Every row gives one point. Each copy is the shape, with its points in the same order, stretched, turned, moved and blurred by noise. Is it also mirrored, or only turned?
(in the rows, 128 means zero)

Shape (7 x 2):
[[126 187]
 [183 157]
 [164 126]
 [128 166]
 [157 106]
 [144 105]
 [ 99 113]]
Copy 1 (7 x 2):
[[159 141]
 [135 185]
 [106 156]
 [141 137]
 [ 88 145]
 [ 85 132]
 [ 90  92]]
Copy 1 is: mirrored
Copy 2 (7 x 2):
[[ 99 113]
 [150 102]
 [155 121]
 [111 123]
 [161 138]
 [156 143]
 [121 163]]
Copy 2 is: mirrored

Shape, 7 rows:
[[140 135 129 165]
 [ 87 118 127  77]
 [140 151 141 174]
 [163 126  98 130]
 [158 142 160 162]
 [102 155 124  97]
 [134 131 129 162]]
Copy 1 (7 x 4):
[[140 134 131 180]
 [144 136  79  69]
 [125 139 144 196]
 [176 141 139 144]
 [120 136 165 173]
 [143 170 111  96]
 [145 135 125 179]]
Copy 1 is: only turned
Copy 2 (7 x 4):
[[155 112 120 145]
 [109 172 189 106]
 [155 118  92 152]
 [130  81 157 101]
 [132 109 102 167]
 [114 161 136  99]
 [155 118 127 145]]
Copy 2 is: mirrored

Shape, 10 rows:
[[153  84 116 128 155 208]
 [154 136 162 143 128  93]
 [151  76 124  98 124 139]
 [ 98  96 199 120 130 106]
 [101 115 115 148 127 128]
 [155 134 119 122 124 123]
 [ 87 134 123 144 174  95]
 [ 70 123 132 109 167 121]
 [141 125 153 159 126  89]
 [125 124 115 138 182  93]]
Copy 1, 10 rows:
[[188 143 173  99 133 103]
 [115 163 127 158 171 162]
 [145 118 162 137 141  95]
 [ 98 146 175 156 104 146]
 [140 139 106 142 108 124]
 [135 128 111 139 158 139]
 [103 161  88 124 111 126]
 [ 97 125 113 112  82 118]
 [122 169 119 164 158 151]
 [111 171  98 121 150 113]]
Copy 1 is: mirrored
Copy 2:
[[123 107  49 197 167 160]
 [152 163 136 106  92 103]
 [133 110  71 132 143 121]
 [147  98 109 117  39 101]
 [139 107 132 139 125 127]
 [129 148 119 120 146 126]
 [122 105 149 156  86  84]
 [101  81 117 157  86 101]
 [161 153 145 110  92  99]
 [120 127 129 156 107  76]]
Copy 2 is: mirrored

Shape (13 x 9):
[[113 136 131  86 159 156 139 185  98]
 [104 170 160 104 127 100  77  99 132]
 [ 86  98 158 112 155 116 163 181 117]
 [106 147 109 104 126 128 191 163 129]
 [134 123 151 137 163 129 134  99 146]
 [118  95 138 109 146 118 108 109 150]
 [140  93 155 164 119 138  91 119 146]
 [ 95 115 109 102 133 128 164 148 133]
 [113 120 144  87 136 144 155 165 161]
 [144 108 123 150 144 134  85 119 148]
 [143 106 153 105 128 104 103 104 119]
 [124 131 158 114 113 140 112  84 129]
 [133 158 134  82 137 115 162 187 124]]
Copy 1:
[[133 133 152  68 192 109  83 166 139]
 [180 187 139 130 112 141  96  95 139]
 [ 93 122 100  61 153  88  67 144 183]
 [158 118 110 101 161  68 140 166 175]
 [135 110 165 122 117 153 111  90 177]
 [128 106 135  99 103 142  93 102 143]
 [ 81 131 158 150  92 151 112  90 134]
 [142 108  97  90 135  92 129 154 159]
 [130 131 140  58 128  78 111 151 153]
 [109 113 157 155  96 153  96 107 131]
 [142 124 145 122 118 127  81  74 132]
 [158 142 141 122 115 150 136  80 129]
 [157 145 140  91 169  48  98 153 161]]
Copy 1 is: only turned
Copy 2, 13 rows:
[[130 151 135 128 170 137 118 191 105]
 [ 94 191 151 141 109  78 116 128 186]
 [173 123 143 164 126 114 139 174  79]
 [128 125  81 109 113 109 153 154  78]
 [122 113 116 159 166 103 143 119 165]
 [129 112 142 146 125 110 103 135 162]
 [147 120 169 134 135 154 139 114 165]
 [134 121 103 134 101 122 120 152 104]
 [162 119 105 123 129 120 133 182 150]
 [139 130 150 124 147 146 106 100 160]
 [106 114 181 134 137 106 119 143 161]
 [ 74 130 142 137 125 117 138 148 191]
 [154 136 123  93 146  92 145 175  98]]
Copy 2 is: only turned
Copy 3 (13 x 9):
[[ 93 141  92 107  98 146 150  69  94]
 [122  88 144  78 209 140  82 136 119]
 [ 95 131 152  95  96 140 195  81 126]
 [141 168 133  94  72 155 131  76 143]
 [110 141 138 125 180 134 161 132 153]
 [126 101 129 119 176 161 168 124 121]
 [102 103 138 181 181 127 140 131 124]
 [142 142 131  97  94 166 156  95 122]
 [126 140 135 114 118 171 164  59 118]
 [ 97 106 113 162 179 150 134 142 122]
 [130  83 115 131 181 130 149 116 133]
 [149 118 133 127 188 123 120 119 124]
 [111 138 112  98  96 151 130  55 139]]
Copy 3 is: mirrored

Shape:
[[162 134 157 144 133 179 117 124 124 135 111]
 [133  92 113 143 137 143 127  87 153 107 108]
 [ 80 147 120 111 146 134 109 113 144 104 122]
 [120 177 111 123 121 125 119 106 158 156 123]
 [104 123 165 111 142 162 163 102  93 136 175]
 [157 138 180 132 127  95 144 100 118  57 117]
 [146 154 118 133 144 149 115  92 133  92 148]
 [124 114  81  89 125  98 121  85 110  97 175]
 [ 95 172 109 179 126 106 101 120 180 112 116]
 [ 78 127 142 132 103 130 121 123 148 104 124]
 [ 89 154 148 150 107 194 144 106 111  45  99]
 [ 81 113 133 197  82 147 116 129 108 108 122]
 [105 128 141 147 138  95 119 107 121 142 100]
 [127 122  97 151 106 110 150 155 115 118 156]]
Copy 1, 14 rows:
[[114  93 124 119 108 180 121  91 138  96 123]
 [121 141 118 107  83 113 108 118 156  70 127]
 [ 90 162 133 112  85  95 146 116 125 126 144]
 [113 144 148  94 124 121 176 150 160 130 135]
 [136  65 125 123 109 118 114  71 126 156 178]
 [146 154 165  82 130 132  65  88 101 128 138]
 [117 156 136  93 130 123 121  86 137  93 172]
 [148 170  85 118 141  65 111 129 143 132 177]
 [ 95 191 200 116 122 102 164 148 145  89 126]
 [102 138 159 138  79 102 120 146 129 125 145]
 [ 35 107 163  89  91 108  68  94 102  96 169]
 [ 77 108 174 169 125 110  81 141 139  87 124]
 [118 138 159 124 127 116 130 129 144 138  81]
 [142 119 130 147 159 100 126 156 107  92 146]]
Copy 1 is: mirrored
Copy 2 (14 x 11):
[[136 110 151  98 100 170 130  88 141 145 150]
 [114 121 109 111 152 166  89 111 117 161 150]
 [142 143 102 108 158 140 109 122 156 108 137]
 [126 168 125 122 135 142 150 151 150 139 147]
 [117  91 146 141 149 142 141  74 120  96 188]
 [155 140 114 142 147 140 130  44  90 149  88]
 [118 120 105 142 139 171 116  85 147 147 131]
 [ 84 149  61 155 139 124 103  86 124 100 122]
 [145 150 118 141 151 137 115 176 152 166 111]
 [155 134 136 128 143 145 106 138 115 110 138]
 [148 108 172 141 165 206  76  79 147 101 102]
 [138  99 189 142 125 124  75 142 128 127 121]
 [132 153 140 109 155 102 131 120 115 153 143]
 [ 81 117 138 141 119 120 132 127 105 109  81]]
Copy 2 is: mirrored
Copy 3, 14 rows:
[[129 131  96 146 151 165 122 140 187 107 160]
 [151 153 141 147 170 104 122  85 129 124 137]
 [103  96 146 133 132  95 157 114 134 133 145]
 [133 118 121 113 118 114 168 123 177 158 136]
 [142  96 160 133 128 170 159 185  93  82 161]
 [121 161 134 167 131  75 178 126 157  62 114]
 [126 158 106 133 123 107 158 107 138 101 162]
 [111 168 158  78 120  93 152  99  63 104 109]
 [136 101 111 166  89  48 141  80 186 170 142]
 [124  67 143 135 118  99 137 101 145 117 119]
 [105  69  94 196 121 152 168  88 126  85 130]
 [127  65 121 187  77 133  93  79 137 124 108]
 [121 130 171 170 124 102 142 130 162 144 120]
 [124 107 100 129  90 100 106 135  89 134  96]]
Copy 3 is: only turned

Shape:
[[128 133 131 140 137 156 106 196 126 121 179 149]
 [ 97 163  94 147 142 126 129 166 107 136 138 124]
 [113 174 122 130 118 139 115 127 140 133 116 180]
 [134 134 142 149 102  87 148 112 127 108 154 143]
 [101 155  90 163 103 163 130 149 121 158 175 142]
 [135 162 150 104 101 105 115 116 106 148 139 120]
 [112 110 109 122 169 165 127 144 119 109 182 144]
 [160 114 133 105  97 103 136 122 179  80  93 103]
 [149  91 128 140 133 166 121 155 120 147 157 131]
 [178 116 192 106  93 118 151 141 142  80 120  99]
 [174 123 164 150 117 113 117 109 146 100  99  96]
 [172 107 128 132 117 104 149 144 115 115 114 146]
 [120 146 177 135 130  95 173 128 151 143 125 126]
 [ 60 145  90 121  99 180 111 159 107 147 121 154]
 [123 152 115 115 112 119 121 151 143 176 158 133]
 [136  99 179 134 103  79 106 139 139 130 139 118]]
Copy 1:
[[120  71 184 107 114 178 108 153 128 112 159 113]
 [139  94 150 146 140 180 158 172 142 121 124 131]
 [160 123 177 175 117 133 128 174 148 115 138 132]
 [132  93 133 181 121 111 137  91  85 100 120 112]
 [128  78 186 156 139 163 114 181 132 161 116  84]
 [122  92 164 140 147  97 116 126 104  93  93 149]
 [169  62 159 109 126 161 117 137 148 146 141 116]
 [102 177  67 119 109 108 115  89 120  90 128 104]
 [113 104 167  99 121 144  81 128 107 176 143 127]
 [ 86 152 106  90  82 105 102  46  93  80  97 110]
 [102 176  98 142 124 137 102  71  92 104 122 140]
 [131 138 117 121  95 122 135 112  70 139 135 149]
 [117 122 164 147 123  90 167  72 127  87 109 115]
 [126  88 172 156 115 152  97 206 186 181 115 128]
 [108  88 185 127 158 105 126 165 122 107 133 112]
 [ 71  95 127 156 127  96 101  80  86  82 146 146]]
Copy 1 is: mirrored
Copy 2:
[[171 122  83 149 145 182 133 183 140  94 141  96]
 [140 120 104 151 139 142 126 155 112 160 131 120]
 [151 131 142 121 136 139 158 173 124 140  73 136]
 [144 126 173 139 177 124 138 133 141 107 124 102]
 [152 105 109 127 117 121 154 188 162 142 152 127]
 [154 178 145 106 140 146 150 108 132 151 129 107]
 [173 117  83 175 124 140 118 139 151  88 125 138]
 [ 91 135 149  85 164 128  99 105 123  93  71  70]
 [153 106  96 123 114 165 142 133 126  79 153 118]
 [110 140 142 103 176 183 130  79 164  78 105  47]
 [122 127 176 107 129 167 119  95 112 103 106  55]
 [126 109 132 118 172 138 150 106  91  85 113 103]
 [127 105 167 113 183 185 124 112 152 134 116 129]
 [104 145  91 133  98 129 164 186 143 143 115 159]
 [159 141 112  87 147 145 130 157 132 145 138 132]
 [132 164 167 112 161 181 120 128 119  85 153  94]]
Copy 2 is: only turned

Shape (16 x 12):
[[106 114 137 152 155 123 170 128 152 121 101 137]
 [149 128 161 113 131 142 106 146 112  91 122 163]
 [122 151 112 105 160 109 126  92 156 129 101 162]
 [123 134 167  93 152 135 106 123 100 103 132 106]
 [167 106 143  77 142 111 125 138  69  89 151 133]
 [119 146 128 132 106 140 117 146  82  96 151 116]
 [100 103  85 114 176  89 113 109 201 114 119 154]
 [ 87 115 141 122 154  73 117 124 149 133 103 146]
 [135 123 104 141 154  95 112 120 153 135  71 117]
 [142 139 148  96 138 128 116 173  99  61 116 114]
 [101 103 109 127 143  87 118 122 154 142  94 178]
 [107 113 125 143 103 106 161  95 155 108  90 127]
 [148 127 138 115 174 135 118 148  62  92 152 141]
 [118 129 130 136 102 115 174 145 178 167 117 123]
 [139 134 156 177 110  90 150 120 169 128 137 127]
 [144  93 147 102 146 160  88 134  93  96 134 120]]
Copy 1 (16 x 12):
[[114 139 158 105 131 131  94 121 127 136 106 147]
 [151 122 109 110  78 104 108 116 106  94 106 126]
 [150  71 126 102 145 127 113  96 116 135 111 121]
 [156 142 102 107 106 132 114 153  98 102 152  96]
 [151 110  79 136  93  92  93 170 103  70 156 113]
 [131 154 122 155  90 103 166 126 122  86 143 106]
 [157  79 146  56 166 135  75  68 151 148 166 125]
 [104 121 119  69 127 141  87 103 137 163 149 102]
 [131 123 129 123 159 130  82 105 179 157 104 103]
 [133 141  90 119 100 126 102 125 126  46 133 104]
 [118  86 133  94 119 131  81  83 147 174 127 122]
 [110 113 199  96 128 117 120 130 144 112 112 109]
 [154 148  70 161  96  89 102 133  87 100 144 122]
 [ 99 113 154  98 135 162 142 145 172 138  95 170]
 [106 168 163  74 134  90 151 132 159 131  97 139]
 [184 135 113 131  83 115  88 146 113 105 151 108]]
Copy 1 is: only turned
Copy 2 (16 x 12):
[[102  96 148  82 107 122 157 143 126  97 116 100]
 [ 99 122 158 149 142 112 164 109  89 133 128 133]
 [ 97 128 142  80 162 140 111 143  96  92 129 122]
 [ 64 139 115 146 130 110 135 106 120 128 153 140]
 [102 136 105 162 130 101 152 109  79 177 160 103]
 [120 107 123 139 114 113 163 123 150 174 130 168]
 [105  57 154  95 159 159 104 139 113  77 149 104]
 [ 87 106 179  98 153 133 125 138 147 115 146  94]
 [132 114 152 121 140 106 116 154 129  87 137 111]
 [ 96 117 127 164 125  94 179 130  98 134 175 162]
 [112  92 193  91 153 135 109 149 121 125 126  91]
 [128  88 150  47 130  94 139 118 137 119 129 118]
 [ 80 125 104 178 125 120 167 140  99 160 127 115]
 [159 113 172  56  85 155 131 121 148 109 134 123]
 [163 105 157  82 135 138 181  97 175  98 119  98]
 [ 83 109 123 183 115  93 131  98  99 144 136 133]]
Copy 2 is: only turned
Copy 3, 16 rows:
[[115  91  87 153 156 162 148 110 158 159 164 116]
 [154 119 145 136 139 108 107 157 137 173 128 102]
 [148 156  86 123 143 165 103 114 112 176 148 153]
 [168 145 146 107 127 135 165 160 135 181 105 113]
 [195 143 192 120 130  82 135 102 134 186 111 110]
 [134 140 157 133 154  86 155 157 104 111 107  97]
 [172 132  18  81 140 149 114  82 144 157 173 133]
 [117 122  81  85 155 137 137 114 151 193 128 120]
 [131 103  77 108 105 166 108  90 116 146 118 108]
 [184 114 127 146 134  84 158 145  98 178 103  76]
 [117 104  76  96 161 136  94  93 150 169 138 139]
 [100 135  68 165 136 140 124 113 164 138 114 120]
 [194 119 195 111 165 117 145 123 113 163 143  94]
 [ 55 105  76 158 100 118 152 111 132 137 156 149]
 [ 62 149 108 136 102 130 131 118 162 132 171  92]
 [192 106 148 103 122 119 134 149 158 147 102 106]]
Copy 3 is: only turned

Shape (15 x 12):
[[140 126 140 118 116 173 131 141 128 147 148 129]
 [131 140 163 119 181 111 143 146 149 155 109 118]
 [155 155 135 126 152 104 124 147 131 142 124  69]
 [142 119 169 134 173  83 125 111 147 145 180 139]
 [108 132 113 140 100 149 123 129 116 152 112 128]
 [110 107  32 135 106  95 128 143 142  93 124 120]
 [144 119 149 109 131 122 113  77 141 155 123 131]
 [151 118 127 116 124  97 137 143 109 141 115 127]
 [137 106 164 123 183 136 115 121 121 141 136 115]
 [134 198 138 118 126 101  76 126 124 137 126 120]
 [ 53 113 129 127  97  93 125 126 117 142 127  83]
 [110 223 105 136 114 159 146  77  96 151 126  96]
 [121 157 164  66 111 174 112 124 141 157 156 137]
 [147 151 100 106 125 122 132 149  63  82 113 103]
 [151 107 160 124 125 154 139 130 156 105 134 141]]
Copy 1:
[[128 149 104 170  97 136 138 112 117 132 136 152]
 [ 93  96 135 136 106 137 140 107 164 104  73 151]
 [ 67 139 115  91 111 150 171 134 127 129 117 133]
 [112  65  93 129 141 117 114 131 137 146  81 155]
 [122 159 124 139 105  93 137  93 142 126 149 131]
 [152 153 136  60 134 151 111 107 162 151 158  73]
 [122  93 162 168 116 116 131 145 124 144 146 130]
 [109 154 151 134 118 110 143 114 140 145  96 106]
 [119 115 145 131  92 135 118 120 111 123  92 171]
 [ 63  90 107 122  61 102 162 123 132 141 147 122]
 [166 118 123  62 171  79 191  76 144 115 150 115]
 [ 47 133 105 152 130 115 131  63 109  81 227 127]
 [133  82 109 206  78 134 180  89 109 129 157 162]
 [100 176 152 105  97 133 123  86  82 112 133  89]
 [159 123 119 161 106 152 112 151 126 103 111 136]]
Copy 1 is: mirrored
Copy 2, 15 rows:
[[108 118 143 147 141 100 113 140 122 140 128 132]
 [155 112 126  88 148 122 136 105 133 107 108  75]
 [167 113 107 130 151 147  94 143 154 155 111  58]
 [185 132 106  98 113 158 112 133 133  74 116 118]
 [117 147 163 151 148 125 118 117 120 168 111 125]
 [ 96 178 138 178  95 177 173 152 168 160  86  89]
 [172 115 157  98 133 144 110 110 152 142 143 130]
 [148 140 102 113 130 140 143 126 141 159 109 111]
 [161  85 116  98  97 119 103 114 130 115 101 113]
 [153 152 124 153 184 185  47 104 170 153 113  97]
 [157 205 157 128  99 108 100 113 146 155 118  76]
 [106 152 163 162 172 174  45 116  87 181 184  80]
 [107 139 166 119 159  95  65 117 149 127 165 135]
 [111 135  67 164  99 157 102 113 130 187 118  93]
 [137  96 126 144 130 109 157 114 126 114 138 134]]
Copy 2 is: mirrored
Copy 3:
[[ 96 161  98 141 119 128 123 145 113  97 116 146]
 [ 83 112 148 144 109 101 128  99 150 160 120  98]
 [114 123 149 144 102 138 147 112 133 102 154  97]
 [114 147 144 143 136 135  71 110 180 172 159 152]
 [128 136 135 141 110 113 126 163 103  99  95 150]
 [224  94 119 101 109 157 155 152 143  96 105 144]
 [123 173 168 134 129 117 119 130 123 146 112 144]
 [138 125 134 125 139 107 121 134 117 119 137 114]
 [ 90 133 133 121 108 119 129 118 123 166 138 144]
 [125 154 170 136  91 117  89  87 104  97 133 109]
 [117  85 156 151 136 146 131 139 136  94  92 198]
 [147 155 149 238  88 139 147 113  76  77 108 123]
 [ 75 188 116 151 134 104 115  83 109  82 103 155]
 [161 113  95 133 129 149 155  99  47  86 146  92]
 [100 155  94 114 142 150 112 134 126 143  95 113]]
Copy 3 is: only turned

Shape:
[[126 123 106 145 121 118 145 157  83 165 101 138]
 [152 155 121 143 139 154 120 132 161 141 107  86]
 [203 140 161 148 138 108 131 113 157 153 131  39]
 [125 137 158 143 130 131  98 108 156 164 144 127]
 [126 151 133 139 123 114  61 198 161 162 175 143]
 [126 152 153 143 121 129 124 123 143 120 104 138]
 [148 148 159 145  53 122 152 141 134 161 119 142]
 [142  72 157 144 116 126 149 147  92 164 133 144]
 [140  52 161 146 121 142 107 104 146 158 124  97]
 [176 156 116 134 121 115 149 107 141 127 108 141]
 [121 143  83  97 125 139 155 139 109 139 126 137]
 [150 105 162 124 127 160 131 111 111 149 191 128]
 [127 149 160  65 129 144 123 122 159 153 139 118]
 [121 133 152 128 132 136 154 112 157 116 186 126]
 [128 156 131 124 121 147 130 158 155  87 105 108]
 [133 114 134 121 144 154 156 126 143 151 115 142]]
Copy 1 (16 x 12):
[[150  84 128 137 128 186 153 130 132  89 141 151]
 [141 148 148 127 129  95 164 168 189 108 129 146]
 [121 137 122 131 138  78 216 189 170 107 115  49]
 [113 104 153 105 115 119 140 143 163 137 114 100]
 [ 87  46 100 102  85 122 133 148 189 141 114 156]
 [142 130 129 102 147 137 107 137 154 107 119 135]
 [158  57 138  94 170 186  92 159 149 116 143 108]
 [119  78 139 106  95 175 135 136 113  94 157  67]
 [ 71 132 179  98 100 140 159 169 132 131 151  63]
 [204 155 115 125 155 131 124 163 155 112 119 131]
 [174 137 133 154 141 132 123 102 139 138 152 166]
 [131  99 155 107 102  92 118 123 122 148 152  64]
 [132 141 149 126 146 101 122  87 177 174 149 110]
 [119 137 139 131 117  75  84 126 127 141 128  81]
 [137 165 119 118 148 102  99 136 166 117 144 170]
 [145 143 157 128 108 126 122 127 159 105 156 116]]
Copy 1 is: mirrored
Copy 2:
[[125  92 120 106 115 162 179 113 124 153 122 119]
 [119 128 130 123 119 126 123 188  86 125 179 172]
 [109  89 114 172 121  66 101 202 104 127 188 158]
 [117 123 132 135  86 138 113 190 159 112 150 125]
 [ 93 112 123 124  96 200  80 174 151 174 199 110]
 [130 134 118 136 139 145 128 167 126 124 145 150]
 [122  65 171 167 134 178 116 141 114 113 132 126]
 [ 81  82 117 122 106 140 146 117 176 145  94 132]
 [ 74  98 153  84 103 101 112 181 180 116 126 146]
 [172 103 119 149 113 136 107 159  88 118 123 141]
 [128 143 129 126  86 147 136 107  96 123 117 123]
 [ 96 134 107 153  64 115 107 120 189 111 111 146]
 [ 85 157 117 166  91 124  83 172 117  81 148 123]
 [ 97 167 133 184  78 105  99 151 152 125 117 143]
 [103 158 122 131 163 138 106 153  88 141 174 178]
 [ 97 132 125 132  93 135 132 162 116 114 108 150]]
Copy 2 is: mirrored

Shape (17 x 12):
[[114 123  83 116 147 152 123  72 129  85 122 102]
 [128 103 103 141 126  89 164 155 168 108 133 170]
 [148 149  83 175 126 116 104 124 104 148 126 209]
 [112 168 109  88 123 129  89 142 106 134 149 198]
 [136 185  94 153 138 159 157  78 147  84 112 118]
 [126 127 127 124 146 122 120  88 142 168  85  72]
 [171 147  96 111 125  85 151  97  97 142 122 112]
 [168 115 144 148 143 111 173 128 128 153 163 135]
 [ 99 120 137 140 115 113 156 111 102 133 134 172]
 [118 125 150 114  87 132  99 169 104 133 158 124]
 [147 156 173  98 145 118  93 132 127 116 137 173]
 [114  94 148 122 154 129 150 123  87 125  97 169]
 [ 88 145 123 134 143 113 102 144 105 120 174 146]
 [150 142 140 151  98 101  81 129 130 129 120 164]
 [113 112 142 162 116 129 134 106 161  99 150 158]
 [131 139 126 117 112 129 106 124 127 136 102 101]
 [ 84 133 101 105 179  90 101 149 100 100 125 152]]
Copy 1 (17 x 12):
[[163 116 138 100 129 115 112 123 185 116 107 141]
 [ 86 159 117 158 125  96  63 115  87 140  94 147]
 [151 152 130  99 131 149  46 172  76 145 152  79]
 [151 130 154 124 157 151 113 149 106 194 186 108]
 [148 117 167  87 167 195  93 143 135 120 127 123]
 [112 105  69 107  88 163 145 102 169  96 112 111]
 [116  78  92 125  98 124  70  90 137 100 155 124]
 [ 98 123  64 125 132  98  88 137 111  91 123 141]
 [104 123 110 146 111 117  88 187 119 141 120 144]
 [122 124 138 136 129 109 166 150 118 113 173 143]
 [135 130 119 143 184 122 123 145 149 145 173  84]
 [141 150 105 155 106 108  85 161 171 118 143 153]
 [156 124 124 159 151 129 141 161  95 161 132 134]
 [113 120 141 117 139 113 103 147 112 111 153  68]
 [105 140 136 117 154  97 108 167 123 124  81 122]
 [123 117 126 112 109 150 137 120 145  99 154 114]
 [172 140 119 199 133 131 112 121 134 183 129 116]]
Copy 1 is: only turned
Copy 2, 17 rows:
[[166 114 106 145 108 139 184 113 114  72 191 116]
 [156 109 124 127  88  93 127 140 161 142 105 161]
 [108 148 190  84 104 127 165 192 145 147 198 135]
 [ 88 146 133  94 121 126 164 148  79 183 150  69]
 [190  98 121 126 136 183 181 106 149 114 216 130]
 [143 153 147 164 115 119  91 145 104  86 169  99]
 [107 116 181 138 144  93 113 113 107 131 186 151]
 [105 118 189 125 146 108  82 155 145 126  84 177]
 [160 141 143  74 123 110 114 159 142 120 115 139]
 [ 99 184 106 120 129  94 101 156 106 126  89 139]
 [ 84 145 140 117 146 112 137 148 116 162 105  66]
 [118 122 125  76 123  99 105 177 126 100 105  92]
 [135 124 122 124 148  96 179 175 101 143  99 130]
 [116 193 162 119 112 102 127 163 163 135 149 131]
 [175 149 140 108 103 133 140 143 176 101 113 149]
 [125 159 118 150 111 117 111 136 109 108 161 114]
 [134  92  85 123 144  73 199 179  95 145 118  83]]
Copy 2 is: mirrored
Copy 3 (17 x 12):
[[ 89 150 175 109 150 114  84  99 133 142 152  98]
 [103 109 115 166 169 141 135 165  58 121 119 132]
 [164 145 111  76 112 176 103 150  36 130 149 124]
 [201 115 124  95 162 172 117 130 113 151 163 139]
 [107 133 202  94 141  89 113  94  78  85 149 102]
 [ 77 144  95 126 126  88 145  65 135 149 151 110]
 [102 130  82  70 161 124 140 105 100 124 116  70]
 [128 152 109 129 134 115 170 163  75 114  94  84]
 [132 165 148 117 174 178 146 128  89 145 100 139]
 [153 115 128 133 118 156 154 134 173 140 107 145]
 [176 139 126 125 154 149 171 155 123 125 192 122]
 [132 167 136 158 167 206 161 108  88 165 130  95]
 [152 119 159  99 135 140 142 152 119 184 139 147]
 [127 144 105 102 120 158 152 150 112 113 167 157]
 [110 170 173 137 144 131 135 167  94 117 140 159]
 [113 127 115 119 124 125 141  83 148 120 148 121]
 [142  89 138 113 163 169 133 127 106 209 178 121]]
Copy 3 is: only turned
Copy 4:
[[117  97 180 148 121 150  92  80 131 165 140 132]
 [128 118 119 111 123 116 137 134 181 100 106  84]
 [117 169 153 133 146 132 157  95 157 113  70 135]
 [151 179 152 102 104 154 150 144 165 156 105 150]
 [ 97  93 213 148 104 130 102 122 119 117 120 145]
 [ 97 108 131 121 137 178 101  81 114 109 187 151]
 [128 149 131 117  70  80 138 102 153 123 145 156]
 [144 126  93 142  87 120 146 127 135  91 110 126]
 [101 134 128 146 100 159 132 119 184 132 105 141]
 [149 182  72 131 143 132 108 157 149 136 126 128]
 [128 166 121 102  80 135 159 167 111 135 132 123]
 [ 91 118 108 122 102 161 146 120 157 160 114 146]
 [133 161 142 115  94 156  97 116 148 139  90 131]
 [119 184 114 130 146 120 145 140 138 110 126 107]
 [116 122 133 162 129 156 123 127 148 113 115  94]
 [119 148 121 119 143 135 106 122 128 127 157 142]
 [112 143 159  72  85 150 101 101 148 169 100 127]]
Copy 4 is: mirrored
